Rows are points. To make a cloud, some directions were put in groups of two or more. Within a group, all points are equally far from the middle, so they leave a hole (a ring in 2 directions, a hollow ball in 3). The other directions are filled evenly. Then the cloud was stretched, turned, moved and blurred a little. How many holes are there, and how many directions does each take, smallest first?

Cloud (14 x 2):
-24  -27
76  -10
59  43
-42  -7
-25  -23
83  8
3  35
-45  19
-46  4
-23  -72
62  61
-11  49
8  -19
-20  28
Holes: 0

Cloud (29 x 4):
-14  47  -45  4
-81  15  -22  10
-24  53  15  -35
15  12  -19  -49
-34  -21  -13  37
-9  -14  81  10
-13  -61  50  46
31  44  26  56
-8  -36  84  26
-34  30  -41  17
11  32  19  74
-24  61  9  -32
-49  -3  50  -28
8  -8  77  12
-25  -42  55  70
-55  -45  -2  -14
-28  -48  4  -35
-5  -48  81  33
-25  68  -11  -32
-62  12  55  74
-19  51  -46  -1
9  34  22  75
-46  58  -40  1
26  -45  61  15
-21  -43  43  67
-30  25  38  -35
-94  20  -5  15
54  15  9  7
11  30  16  72
Holes: 2 (2, 2)

Cloud (49 x 6):
7  43  -43  -27  41  -57
-50  -10  -71  -70  -21  -10
3  -29  -51  47  39  7
41  -3  -47  44  -48  -10
25  44  -10  -28  50  -49
-49  62  -32  20  3  32
-9  25  -63  -14  -75  40
46  50  27  -23  34  -28
-4  -59  13  -33  49  -21
-43  -43  -55  -70  -3  18
1  -1  -88  2  -5  -53
55  80  -44  -15  -8  35
-39  -52  -33  -61  29  10
55  54  -55  -53  -31  1
52  82  -51  15  -24  25
44  -33  7  -43  -15  -25
55  12  -63  -49  -17  -31
-3  33  31  -17  57  -52
7  -11  -66  -25  -58  68
59  26  35  -38  24  48
28  8  49  71  33  4
-49  -20  38  -46  47  21
58  1  -10  -19  57  9
8  24  -35  -4  70  -18
-41  49  -51  -26  33  -27
-15  30  40  -10  57  -51
-17  74  -40  -48  -10  38
-6  -8  66  -27  -10  75
16  12  -82  -20  3  -58
-53  51  45  -22  -42  8
14  22  -23  -46  8  86
-64  2  19  -74  -32  -17
14  -51  -65  -35  23  -27
-50  -8  22  -13  -4  -71
38  -12  -36  -55  -2  -51
-27  -60  -34  -57  31  -17
-12  79  -38  -2  -19  56
46  -34  -49  53  -11  15
52  16  -20  -69  -30  -16
-41  11  -76  -57  -43  14
8  70  8  -70  -1  41
-4  -33  -55  36  40  7
28  35  -46  45  50  -7
30  -55  -25  -43  31  -22
-72  15  24  -12  -51  -8
63  16  -27  56  4  59
-51  -36  14  59  22  15
-45  53  -38  -38  29  6
-44  -32  -73  -51  -20  20
Holes: 3 (2, 2, 2)
